Each wall is flat, endless, passes through zero and stands at right angles to its row. A trip goes straight from one point to another. List the walls that it crosses, first one first.

Walls:
(1): 3 8
(2): -17  -7
(3):  25 -23
(4):  -2 -34
Trips:
34 35 to 27  0 => none
  9 -47 to -32   0 => 3
17 -4 to  24 -23 => 1
-52  11 to 11 19 => 1, 2
 16 -47 to  29 -17 => 2
-66  17 to -12  43 => 1, 2
18 17 to 11  4 => none

Walls:
(1): -17  10   5  20 -37  32  61  12 -32
(2): -11 -33  18  -2   6  17 -38  -2  19
(3): -27   6 -12   7 -28  13 -15  -5   2
(4):  -9   6 -47  -7 -24 -22 -29 -70  79
(5): -39  35 -17  35  51  18 -21 -15 -17
(6):  20   5  31 -47  14  -8  -1  -6 -18
Trips:
-15  22  58 -21  27   0 -19  -9 -30 to -12 -21  -5 -31  23  27  -3 -13  11 => 4
  5  31 -13  22 -11 -13 -63  20   6 to -14   6  20 -16  24 -46  -3  15  -1 => 6, 3, 4, 2
-36   7  15  16  12  31  16  53   7 to -38  17 -12  11 -31 -21 -39   1  11 => 4, 1
-36   7  49 -23  -8   0 -11  19   7 to   9 -24   8  24  31  36  26 -40  -6 => 5, 3, 6
-11  14  -3  30 -20 -33 -31   1   6 to -21   5  -7  44  15 -51 -37 -10   9 => none
 -5  38  -6 -30  61   6  20   6 -15 to  42 -15  -8 -21 -20 -38  35  -4 -53 => 1, 5

Walls:
(1): -46 -33   2 -36 -28  32  -2  12 -12  -9 -23 -24 -19  20 -28  15  -4   1 -32  11
(2):  46 -18 -14  -8 -18 -42  -5  11  40  -1  19 -39 -24  -8  30 -12  26  23 -30  32
(3):  -6  -6  37  68 -52   4 -14 -32   3  23  -4  -3   0 -37  23   1 -24  55   8 -23
(4):   9 -16  30 -11 -23  -5  -6   2   8 -21 -30 -60  10 -25  -4  20  -5 -17 -25 -10
Trips:
 25 -25 -16  -7  16  47 -28  20 -19   3 -11 -30 -19   6  -9  -8  -5 -18  -4 -53 to   6 -18 -49 -29 -23   8  15 -25 -15 -18   4 -14  20  42  14 -27  40   6  21  12 => 2, 4
-11  58  13 -51  19  17 -28 -41 -36  82 -24 -23  36 -30  14   5  -9 -10 -17 -13 to -17   5 -25  -3  11  -3  32 -40 -29  -5   8   7  39  63 -12 -17 -44 -41 -16  12 => 3, 1, 4
-18  17  16  13 -14  26  60  41  23   2  -4   6 -13   9 -73  14 -18   4  24  10 to  -9  -6  20  21  40   0  -8 -38  10  31  36  -6 -36  24 -33  35  17 -29  50 -13 => 1
-17  13  65  17 -36 -14 -11  -7  38  10  -1  43  25  -8 -13 -37 -22 -13   4 -31 to  26   0   7  -9  41 -19  44 -18  -2 -48  28  16  -7  79 -12 -51 -83   5  -8  15 => 4, 3

Walls:
(1):  26  17 -34 -16  -4   5  13  33  16 -59  22  34   6  12 -10   5 -66  53 -22  13  11  41   8 -72 -15 -30 -59 -24 -39   4  13 -12  -1 -38 -26 -17 -40  16  -2  -1  37 -38  26   4  -1  -2 -19  -3
(2): -55   4  -4   8  17   9   7   3  -1  -4  13 -24 -54   8 -29  33  12  70  11  -4  20  -5  21  37  17  55 -50  14  -8   4 -11 -11   3  27 -37 -27  -6 -25  62   1 -43 -69 -10   6   0 -28 -29 -17
(3):  43 -21  -2  32   6 -40 -27   5  -7  18  17   6  34  27 -19  -5 -33  20 -45  33  51  -9  -9  10  10 -41  -2   5   4  -4  16   3 -31   3 -23 -11  19 -32 -15   1  34 -41 -19  -6  15 -36 -35  34
(4): -31  55  29 -15  -1  24 -28  35  10 -27 -16  20  39  16 -32  28 -62  -2 -80 -26   0  -3 -25   9  12   2 -34  12 -33  -8 -23 -28   5   1  26  48  15  36  -7   9  22 -31 -29 -53   4  -9  24  27
(5):   6 -40 -22 -41 -44  27  32  -3 -11   7  55  28   5   6   9   4  39 -26 -42  11 -18  15 -21  -9  41 -21  28  35 -38  24   4   8  -2  16  67 -58 -13  25 -45 -28   4 -40 -24  26  29  16 -29 -20
Trips:
-28  14  26 -35   5 -19   3  30  -1 -38   1 -44  18  58  -8   8  19 -28  -9  12 -18  -4  -4  18  20 -57  12 -30   0   9 -22 -16 -10  20  19  31 -42  -8 -24 -58  21  -8 -43 -20  -6  16  -3   7 to  12  42  27  -9 -22  15 -26 -53  -7 -22  26   4  13 -14  12 -37  42 -17 -32  -6  16 -37  15   9 -29  44  -4  13  14 -36  27 -12  -8 -18 -52  14  19  -3  45 -13   9  58 -13  14 -18 -17  40 -11 => 3, 5, 4
 16 -24 -14   1  12  21  -1   5  14   3   9  37   2  58   4  11  39  41   9 -28   5   5  35  -2 -47  29  14 -31 -35  61   3 -15 -13  -7  26   6  -6  14 -51  39 -17   8 -40  27 -37 -46 -17 -51 to  29 -19 -23  12  -6  -5  -5 -27  22 -37  -7 -47 -37 -15 -54 -26  15 -42 -19 -32 -13   0  10  21 -10 -10 -19   1 -24  67  61 -10  11  -2  46  19   4  25 -15  30   8   0  29 -24  33   0  56   0 => 2, 4, 1
 -9  12  -9 -11   2  29 -19   6  10  17 -28  -1 -20 -10   0  26  35  22 -10   9  42 -17  30  -3 -20 -16 -21  -6  32  26 -14  19 -33  -6  -2 -12  -8 -19  29  13  32 -22 -22   5  27 -21  -8   2 to -21 -43  -3  11  23  -3 -12 -41 -29 -18 -34  -8  43  14 -22  42  29 -51 -14  44  24 -49 -26  -5  42 -22  13  -9   5 -17  -4  15  10  21   4 -46  57   2 -29  -2 -34  36  36  20  65 -36   0   8 => 1, 5, 2
  6 -33  30   8   7  18  29 -52  27  15  24 -14 -17 -57  20 -44 -11  41 -28   5 -35  13 -14 -27  76   9 -39  22 -38   0  26 -11 -35 -13 -20 -40   0   1 -45 -15 -23  -1   5 -14 -50 -28  -9  33 to   4  12  41  50  13  16  -1  -1  26 -17 -30  39   8 -16  -4  -3   1  -2  -7  -2 -13 -36   0 -37  15 -17   4   0  -4 -38  34  31  -9   7  44  10  -3 -55   7  54 -13 -37 -20 -18  28  50  -1  -8 => 4, 2, 1, 5

Walls:
(1): -13 -71   9  12  13 -20   7 -38  32 -21   2 -34   1 -44  39   6  -5  16  64  40 -14 -24 -39  47  16  -8  17  56 -29  20  15 -25   9  -7  11  26   7 -26   5 -39 -25  16  29  30 -11  -4  -9 -34
(2):  26  -1  37 -20  10  26 -37 -36 -10  28   6 -13  -1  23  28  38  19  51  10   3  14  53  -6  -1 -55  -8   9 -29   5  48 -15  -7  -7  19   6 -17 -23   0  -2  18  -3  21  35  15  -2 -55 -19   2
(3):  20  18  -7  -7   9   5 -21 -34  31 -16  -9  16   2  53 -25 -59   3   5 -47 -25 -25 -11 -12  13 -23 -47 -13  33 -38  16  44 -51  18 -31  -6  49  -6   3  -4  23  31  -9 -78 -25 -41  -8  18  -2
(4): -13  32   3  19 -40  17  52 -60 -22  21  24  40  28  14  10   2 -29  23 -27  25 -17  17  78  18 -33 -29  35  21 -10  -8   3  25  34  -6   5  14  -4  24   4  -4  27  30  24  -7   2  15  24 -73
(5): -25 -13  62  20 -14   5 -13  -1 -23  27 -25  -2  48  19 -18  -7  39  68 -91  35  22  23  -8  31  38  47  19  23  21 -10 -18 -64 -18   7  11 -29   6 -30  -8 -25 -19  24 -23  34 -21 -30 -22  24
(6): -44  -4   7   3  -9   3 -13  -7  -8 -29  13  -1 -16  11 -32   1 -33   3 -10 -29  -1  17 -16 -13  12   0   6  29  11 -37 -30  53  11  32  11  29  13  -3   8 -13 -14   0  15 -24 -16  51  -8 -14
(7):  12  29  48  23  61  36  20  -1  -1 -36   5 -14  26 -15  31  23  22  -1  33 -21 -18  24 -35 -25 -23  35 -31  -2 -47 -10  37  49  17  49  -3  14 -11 -49 -27  31 -13 -16   3 -35 -25   5  -1  -8
Trips:
-16   0  -6 -20 -35   0   2  26 -26  -9  10  30  20 -31  13 -28 -13  16  44   4 -44  17  14  14  20  17  -3 -20  -7 -36 -44  25  23  18 -42 -32  11  35 -13 -19  72  35  17  -6  30  10 -52 -13 to -21  16  10  21  52 -45  10   8 -24   2 -51 -23 -19  -4  24  74  32  -6   9 -23 -51 -17   8 -32 -11 -26  24  -9 -16  43  -9 -31   8   6   2   0  53 -40  -7  14  -3  22 -25  20  20  43  16   9 => 7, 1, 6, 4, 2
 39   3  -9 -25  -7 -11  26  61  36  14  10 -11 -56 -19 -37 -44 -12 -28  -6  18   4  66  65 -35  13 -26 -18  32  15  27  19  10 -17  35 -10   7  62  -5   9  24  22  35 -38 -22  48   3  11  -2 to -37  23   4 -13  51  15   6  -9  -6  11  34   1 -28  10   4 -14  -5 -14   6  11   8 -11  86 -16  24 -52 -12 -16 -11  -1 -24  -7  22 -19  12 -11  -2 -10 -54  19  14 -37 -53  12 -14 -30  10  55 => none

Walls:
(1):  -6  62   1  28   1  -6  48  35  -7  -3 -29 -12 -27  54  22  10 -19 -16  37 -11   0  13 -29  -1  25  41  26 -22   8  42  -5   6 -21   0  25   8  43 -20 -13  13  18   1 -14  56 -11 -33 -22 -64
(2):  -5 -33 -22  21   4  18   8  -2  15 -71  13  22   8   2 -29  17  47 -14   2  13  50 -12  42 -58   0  61   4  51  25 -39 -26 -16 -10  31  26  12 -18 -27  -4 -11  -6  -5  12  22 -19 -32  27  -7
(3):  20  -5 -11  14  -6  11  10  -7  29  41   3 -31  -8 -70  43 -13 -11 -16 -27  23  18  14  16  24  16 -17 -60 -39 -12 -18  12 -10 -23 -22  16 -23  38  -1  -5  16  35  44 -18  -2   1 -26  10 -21
(4):  -9  29  33   9 -22   8  16 -28  -1 -18 -15  11 -35 -20 -57  -7 -40  38  43 -50  -7  24  25  31 -16  26  -2 -13  38 -34 -33  60 -16 -26  17 -13 -13 -44  32 -35  -7  38 -20  -3 -38  -9  62  -6
(5):  38 -35 -41  46  15  20  -5  40 -22 -47   3   8  16  32  -7  40  -3 -19   0   8 -25 -34  -5 -31 -24 -12  11  26  16 -39   7  19   1  -2  -4  -6 -23 -27  -9 -20 -19  28  32  31  -5 -35   3 -47
(6):  35 -30  18  30 -37  12   9   1 -11   6  26  21  20  -6  17  -8  -6 -25 -20  -1  -4 -25  28 -35  -8   8  30   3  -2   5  49  -4   7  -2   1  40   5  14 -26  39  -6  52  32 -12   8  -9   7 -24
(7): -15 -27 -34 -31   3   3  13  16   3  -2  12   1  10 -21 -52 -27  20  42  15   4  17   3  27  17  57  -1   2 -21  34 -17 -28  27  -1  39   9  -8  75  46 -28   1 -24 -18  18  57  30  48  16  26
(8):  75 -32 -19 -14  -4  -7 -11 -21  10 -20 -10  10 -21  27   2 -19  -8  20 -12 -33  95 -17 -28  67  -8 -49  -1 -10  -9 -22   7  32  25 -42 -36  30  24  34  11  14 -35  30  17   2 -28 -24 -16 -29
(9):  15  15 -12  -1  15 -21 -15 -28  44 -39   5  44  -1  -7   2  27  31 -40 -28 -10 -15   3  27  39 -40  17   6  18 -25  14   7  45  32  12 -44  21 -10  12   6   0  23  -8  18  11  19  32  45  10
Trips:
 34  35 -40  -2 -39  23 -36  -4  14  21  -1   7  18   4   5  13  32 -19  13 -14   5  36  17   2 -14 -15  17 -12   1 -17 -30 -25  23  19  13  -9  51 -28 -25  45  19  -5 -30  10   0  19  25   2 to -25  57  25 -22 -16  20 -47 -24 -15 -31  25 -25  -3   2  22 -51 -44   6 -13 -27  23  14 -14  29  -5  63  10  27   3  51  -5  15  -4  -3 -13   7  16 -17  36 -36  -7  29 -17 -32 -29  15  -6  25 => 6, 4, 2, 7, 8, 3
  0 -14  -9  71  11  -7  -2  23  28  16   8 -25  -5 -29  -2  53  -2 -18  14  29 -17 -14 -25  -7  10  19 -13  -1 -46 -17  -1   2  14  11  -8  38 -13   9  -9  -2 -32 -10   4  -9   1  18   6  40 to  50  39  32  23 -31  33 -65 -52  29  20   9  28 -42 -21  11   6 -70  -9  16 -14 -13 -18 -45   7 -20  -1 -28 -26  39  17  23  21  23  40  -7  -4  -6  -9 -19  -6 -51  10  34 -38  39  12 -17 -11 => 2, 8, 4, 5
-38 -23 -45  -3  -4  -3   0   7 -12  55 -38  34 -66  -7  -5   5 -14  18  11 -16  -8  54  40 -20  -8  -1  51  29  16  34  -3 -10  19  55   4 -10 -47  10  23   4  -2 -15  38   6 -52  34  12  -7 to  -2  38   4  -1  24  21  -2  12 -12 -25 -22 -19  24  19  -7 -20 -55  -3 -15 -26 -33   0  15  24   3  19 -37 -37 -22  11  29  -1  19  35 -32 -48 -53   5   1 -52 -21 -23 -17  -3 -24   3 -16  16 => 2, 7
 -7 -41  -8   7 -18  -1  16 -13   1  36  -5 -12  18   2 -14  15  -5 -42   2 -62  12  26  16   0 -22   6 -18  23  36   0   4 -55  36 -25   5 -22 -25 -19   6  -4   8  18  23 -16  36 -11   9   7 to -31 -15  18 -21 -13  -4  -4   1 -11 -15   3 -30  22 -26  24 -32  16  33 -12 -15 -43 -17 -11 -27 -17  14  57  -3  29 -35   9   5  16  53  -9  12  -6   9 -16 -12 -27  10   6  -5 -21  -2 -38  24 => 3, 4, 7

Walls:
(1):   9 -15 -21  29  47 -17 -34  -6   6  51 -51   7 -47   2  38  13  32 -23  23  -9 -19  27 -27 -47 -53 -20  22  57  19 -10  31 -71  36  13   8  -3   5 -14  10  22 -18 -31 -30 -21  38  44 -86  20
(2):  35  13 -15  11  -2  28  16 -33 -25 -19  10  51 -21  14  -6  27 -23  22  80   6  12 -15  -5   3  28 -33  45  15   7  12  11 -20 -25 -11 -13  77   5 -34   2 -20  15 -34  -9  37   8 -22 -29  31
(3): -10   5 -28 -47  29   0  13 -11  26  19  -2 -48  -2 -12  -8 -34  -3 -17 -52  -7  -2  18   1  -4  52   2  15  41  10 -22 -11  21  -3   5  24 -65  31  17  28  47  -4 -30   7  -9  53 -12  33  24
(4):   3 -19  47 -12   0  33   7  39  13   2 -16   1  27  14  14  29  15 -14  32 -40 -40  -8   5  -1  53 -24  -5  16  -5   0 -19  20 -36 -18  11   8   6  20 -10  -1  -7  -8 -38  35  48 -61  -1 -12
(5):  13   0 -32  -8 -24  37  -5   5  -7  20  23 -19 -62  10 -30  34 -40   2  38 -37  29 -31 -12   7 -33 -40   5  -7  32  19 -34  24 -66 -44 -19 -24  48  21 -36 -41 -41  20  31  23 -18  48  10   5
(6): -17 -20  37  70 -10  -9   6 -25 -28  60 -26  27 -33 -42   9   9   6   0   5  57 -25  37  -8 -16 -33 -12  18  22  25  18   3  11  -2 -19 -37  -4  38 -25 -22  34 -19 -34 -46 -24 -16 -33  19 -25
(7): -14 -25 -33   0  47  17 -18  19 -14  28  18  19 -32 -50 -71  31  55  17 -20  20 -47 -22   0 -13  51  27  23 -13   4 -12  43   3  19 -16 -24 -28 -15  33  12 -11 -17  11 -28 -26   4   1  -5 -61
(8): -25 -28  19  19  38 -15   8  39  23 -10  20 -11  -6  -2  12 -41  27 -10  -9  24  11  20 -62  20   8   6 -27 -19 -20  41 -29 -13  -5   5 -18   9 -39   1   4  -6 -16 -16  17  -5 -21  -2  53  19
Trips:
-32 -61  27 -26  34  21 -28  -2 -25   7  12   6  10  17 -11 -30  27  -6   5 -22 -37  14  42  24 -31 -18   5  -6   9 -18 -30 -18  -8  -1  19 -20  30  16   4  12 -10 -35  19 -10  25   8 -15  -2 to -14 -16 -14  25  -8   5 -42 -15  -3   2 -26  -8  22  -4  20   5 -21 -13  12  11  -8 -50 -20  20  -1   7  -9 -60  -1  29  10  13 -46 -10   4  29  63 -46  23  19 -53 -43 -26   3  14   1  11 -20 => 7, 2, 8, 3, 1
 32  20  20 -32 -17   9  36 -20 -35  -5   4   3  30  12  -6  47  28  19  12 -54  27 -25  10  68   7  38   2   2  14  30 -31  25  -9 -10  22   9  14  -2  49 -34   9   3  20 -39   4   4   1 -35 to -13 -51 -37  42 -55 -40 -25 -20 -35 -12  40   2   5   5   8  21  -6 -25 -44   3  10  41  63   0 -52  -8  27  13  29 -28  13  48  16 -24  -2  -5   5 -10  26  -7 -66 -15  28 -54 -43  22 -17  -9 => 4, 2, 6, 7, 1

Walls:
(1): -26 -14 -19  24  19  69  23 -34 -21   5   0 -17 -15  -1  -7 -27 -11  -7 -20 -11  21  34 -54 -21  62  20  15 -30  25 -41 -10 -18   9  42   4  11   5 -37  -1 -21   1  -5 -12  19  -3 -34 -10  16
(2):  18  45  61 -11  17 -13  25  43  49  15  26   1 -17  62  34 -21 -15  32  31 -63  38 -20   9 -24 -36  40  17 -21   0 -53 -12  -3  27  15 -12  27 -12   4  10 -47 -29   9 -21  30  49  -4 -61 -16
(3): -10 -25  22   0  20  -9   1   0  15  -1 -24  14  12   8 -36 -24 -29  15   9 -58  -6 -10  58 -43  33  33  -2  33  19  59 -34  14  36  26 -74  -7  -5  -9  48 -13  19  -8   7 -18  71  -6  47   3
(4):   3 -24 -39 -52  20  -4  20  -1  -5  16  15 -14  30  34 -15 -40  -7 -20 -27  15   3 -15   5 -23  -7 -42  20  17 -10 -11  31 -22 -34 -27 -27 -25  24  -8  34  51 -10  18   3 -17 -11 -20  23  30
(5):   7  10   0  31 -25 -34  23  33  26  -6  25  -5  12   5 -34 -26 -31  23 -21   9 -13  21 -18 -44 -33 -15 -38  12   8   0  26  17 -19  -5   7  -6  17  22  -3  39   9  17   7   7  15  14 -22  -2
(6):  18   8  -8 -24 -42 -38   3  13 -38   7  -9  43 -10  34 -16 -28  18 -28 -46 -20  -3  30 -31  23  32 -15   0 -21 -13  27  19   6  44  12 -43  50 -29  23  -2   7  35   3  14 -22  12  11  -7 -18
(7): -11  28 -16  21 -61  46  28  18 -31 -10  10   6  54 -10  17  -8   6   7 -19 -14 -31 -38  23 -28  38 -13 -32   6 -38   6 -25 -34   1  41 -53 -10  41 -18  -5  -8  15  -7  22  40  16 -12   1 -21
(8):  -5 -70  -5 -17  13 -19  24  83  19  -6   5 -14  56  46 -25 -36 -14 -33 -17 -37  13  45 -31 -13 -24  26   1 -13 -55 -18  -9  22  58 -32 -16  -6 -21  19   7  14  -8  58 -17 -32  49  -4 -49  -7
(9): -22 -46 -16 -33 -22 -29  -2   4  -5  11 -27   8  28 -42 -31  12 -33  14  46  14 -19  -7  -6   4  17  -9  14 -22  14 -14   8  25 -33  33   7  -5  43 -11 -31 -47  18  13 -25  -7   0  -4 -69   7
(10): -39 -47 -30   9  13  -1  -6 -15 -46 -17   2 -23  -6  19  22 -22  43  11  11 -21 -45 -47 -10   4 -19   6  18  -6   3  35  -9  36 -23  18 -54   3  41 -31 -15  52   2  -3  20  34  -5 -38  33  41
Trips:
-16 -35  42 -17  44 -86  32  59   1  -8 -37 -38 -40   6  -1   2  -3  36  10  31   3  28  -8  68  41   5  45 -24  25 -12 -43  21 -19  23 -38  43 -18  -4 -17 -19  12 -16  28  -2  21 -13 -36 -18 to -48 -24  -8  79   3  45 -10  21   1 -13  25  -1  12 -19  36  11   7 -13 -23 -41 -35  17 -18  16  43 -27  -3  -9 -13 -26 -61   5  30  41 -21 -56 -10 -58 -11  23  -3 -11  -7 -23 -10  -2  13  40 => 7, 2, 6, 9
 -8  -5 -11   3 -19   5  -6  14  20 -64 -17  -3 -43  -3  29  -8 -50  -9   2  13  30  45   2 -31 -31  -4  32  -8  56  -7   9  -2 -16  21  -1  22  15 -26  35  30   0 -32  33  22 -39  59  17  48 to  -6  28  22 -53  -7  24  31 -10  18  26 -20  28 -12 -31  32 -20 -41 -16  17   7 -22  12  -3  56  11  28 -15 -27  -1  35  -8 -36  16  36 -11  48  14  35  65  10  -4 -29 -40 -12   4 -15  23   9 => 3, 10, 5, 6, 4, 2, 7

Walls:
(1):  29 -18  -3  23   8   6  40 -29  -9   8  36  55 -11  17  36 -10   9   5 -42 -13  14  44  16  15 -13  37  10 -16  -3   4  44  24   0  28 -21   5  40  16  57  20   0 -36  -4  -6 -56  50  -8 -57
(2):   5  33  16  14 -11 -37   0  28  58  -8  -8   9 -11  18  20 -16  16  13 -12 -27 -21  15  13  17 -16 -34 -18  22  -2   4  -1 -32  10  -6 -14  42  20  56 -34 -19  38 -69   0   3   9  13   8 -65
(3):  19  -8  29  15  25 -31  -1  11 -19 -13  12  15  -8  -2  25 -33  22  -6  -7  10 -19 -10 -11  18 -23 -29  -5 -46  13  23  20  -7 -68 -24 -17   6  53 -35   2  34  11  23  28  22 -62  14  -8   3
(4):  18  14 -13  16 -82  10 -20  -9 -11 -37  -1  37  23 -15  -1 -50 -20 -36 -19  -1  64 -22  -4  19  27 -30  -7  49  22 -51  40 -22 -50 -16 -25  24 -39 -11   2  25  43  -1 -46  -8  12  35  -8  -3
(5):   1  12  18 -31 -33 -31  34 -24 -16 -17  -6  -5   8  -4  48 -20  24  50 -22  39 -51   6 -19  33   1 -38   5  62 -21 -34   8  -6 -12 -41 -40 -18   1 -44  35  10 -33 -17   0  16 -20   3 -14  12
(6):  17  17   3  13   7 -54  12  12  18  12  19  -8 -15  38   1  -2 -18 -13 -42  26   0  28  -6 -23 -17  -7 -25  14  26  65  13 -47 -67   7  56  -5 -15  -1 -37  -7 -38 -79   9  26  25  24 -13  -3
Trips:
-65 -27  21  26 -54  -9 -33  41  -1   7  -2 -40  69  33 -17  -3  38   2  -9   0  22   1 -32  37 -34  -6  20  35 -34  19 -18  17 -16   5 -35 -28 -35 -24 -42  21   5  51 -19  18  18 -26  10   2 to  14  33  15 -13 -48  14 -34  29  -1   8  45  -7 -15 -36 -33  29 -30   4 -10  29  -9 -29   9  -9  62 -20 -10 -25  -5  -6 -16  19 -25  -8   4 -14 -14  12 -35  28   1  18   8 -43  27 -30 -11  27 => 5
-10 -31 -37  19 -24  23  23  10  29   2  14 -22  18  11 -25 -14  29  12 -59 -53   6  12  55 -42   5  22 -49   4   1 -21   0  -7   6 -14 -26   2  23   6  15 -21   9 -38   9 -12  10  14  26   7 to  44   0  14  -2 -12   0 -32 -18  19 -13 -23  38 -20 -51 -28 -21  18  33 -57  31   7  -8  25 -28  19  10  23 -34  10 -21   2  12 -29 -23 -11   6  -9  11 -31  -2   7   7   7   4  32  25  13 -10 => 3
  1 -30  21   5   0 -27   8  21   9 -15  37  -5 -28 -31  24  14   7  -7 -37  11 -10  24  37  40   4  38 -14  17 -53 -23  34  26  10 -70 -21  13 -40  10  14  -6  23 -15  -9 -64  33 -11  58   7 to  -2  48  10 -44   1 -38 -26  38 -10 -15 -28 -49 -16  -1   9  -7 -49  10   3   0 -26  -5  45   4   8  15  32  22 -16 -10   6  37  -8  -2  30  22  -4  44  33 -23  29 -10 -14  -6  11  34 -26 -34 => 1, 6
 -9 -11  71  -8   9 -12 -13  36 -10 -51 -32  41  20  20  13  10 -21  14  18  30 -12   3  12  13  -5   0  24  -9 -39 -10 -18 -13 -15 -24 -12  -2  16 -22  19  56  17  51  -5 -26  12 -11  20 -22 to -10 -22 -20   8 -50 -20  23 -46 -31 -38 -37 -63  28 -47   0 -44 -41 -27  20 -19  -2 -23  32  58   9  38  28 -49 -13 -14   7 -36   3  11   2  24  51  12  -3  41   2 -21   2   4  -9 -24  46  -1 => 1, 5
